Every row gives one point. Examples show where two turns around zero, p and q, send a point. Where does a point land after both, in the order given? Backwards means that the second turn is done in reverse. Each puzzle has new turns, and all numbers are rounded.

Turn p:
[-25  -2] -> [-25  -4]
[ -6 -13] -> [ -5 -13]
[ 9 58] -> [ 4 59]
[ 22 -43] -> [ 25 -41]
Turn q:
[38  8] -> [14 36]
[-41 -18] -> [ -7 -44]
[25 15] -> [ 1 29]
[ 31 -12] -> [27 20]
[-53   5] -> [-33 -42]
Where do these land?
q, then p: [ 4 19] -> [-15  12]
p, then q backwards: [54  2] -> [ 34 -42]
p, then q: [ 21 -32] -> [38  4]
p, then q: [-53   0] -> [-25 -47]
p, then q: [-26  11] -> [-22 -18]

Turn p:
[ 75  21 -35] -> [59 61  9]
[-10 -17 -22] -> [-13  11 -24]
[-27  -9  46] -> [-12 -52   8]
[-43  11   0] -> [-43  -9   9]
[ 17  -7 -21] -> [ 12  21 -14]
[-13   1  32] -> [ -4 -32  13]
Turn q:
[-18  14  23] -> [-31  10   1]
[-19 -35  20] -> [-20 -32  24]
[-26  69 -28] -> [-17  36 -68]
[-1  7  3] -> [-4  6 -2]
[  4 -40  -9] -> [ 17 -34  16]
[ 60 -14 -10] -> [55 14 27]
Where do these land?
p, then q backwards: [24 -1 17] -> [ 20 -16 -15]
q, then p: [21 34 -8] -> [ 4 29 28]
p, then q: [-75 -26   7] -> [-27 -70 -27]
q, then p: [ 30  -8 -15] -> [33  5  6]

Turn p:
[  6  14 -42] -> [ -4   6 -44]
[-23 -36  -6] -> [ 36 -24   2]
[37  2 61] -> [-14  37  59]
[-20  20 -13] -> [-17 -19 -17]
Turn q:
[-23  56  -6] -> [-52  32   1]
[ 17 -29  43] -> [46  3 29]
[-31  23   4] -> [-34   7  18]
[ 11 -31 -47] -> [  7 -41 -40]
[ 26 -18   6] -> [31 -1 -8]
Where do these land?
q, then p: [ 16 -31  31] -> [ 1 42 20]
p, then q backwards: [ 21 -11  19] -> [ 2  9 29]
p, then q: [ 15  -8 -14] -> [ -6  11 -18]
p, then q: [ 19  51 -24] -> [-57 -18  -5]
q, then p: [-72  -1 -12] -> [ 27 -55  40]

Turn p:
[-33   9  17 -22] -> [-30  30   3  10]
[-9  9  5 55] -> [  5 -21  51 -12]
[ 11  -6   8 -17] -> [ -2   6 -20  -8]
[ -6 -17 -70   9] -> [ 24 -39  -4  56]
[ 40  41  23 -52] -> [ 28  60 -38 -26]
[ -3 -37  17  28] -> [-24 -37   8 -20]
Turn q:
[-33 -28  16  39] -> [ 40   2 -23  39]
[ 25  43 -14   3] -> [-42  18  24   2]
[ 40  14   8 -23] -> [-12   8  35 -31]
[-59 -34  24 -29] -> [ 38 -62 -28   3]
[ 27   5 -33  11] -> [-23  35  -8 -12]
Where do these land?
q, then p backwards: [-17  14 -25  19] -> [-19 -14  -7 -29]
p, then q: [ -2  19  18 -45] -> [-50  -5   1  15]
p, then q: [-18 -12  34 -27] -> [-25 -32 -20  17]
p, then q backwards: [ 32  45 -24  73] -> [ 22 -26  87 -17]
p, then q: [ 25 -13  -8 -15] -> [-12  16 -18 -19]
p, then q: [-20 -54   4  -5] -> [ 17 -15 -52  12]
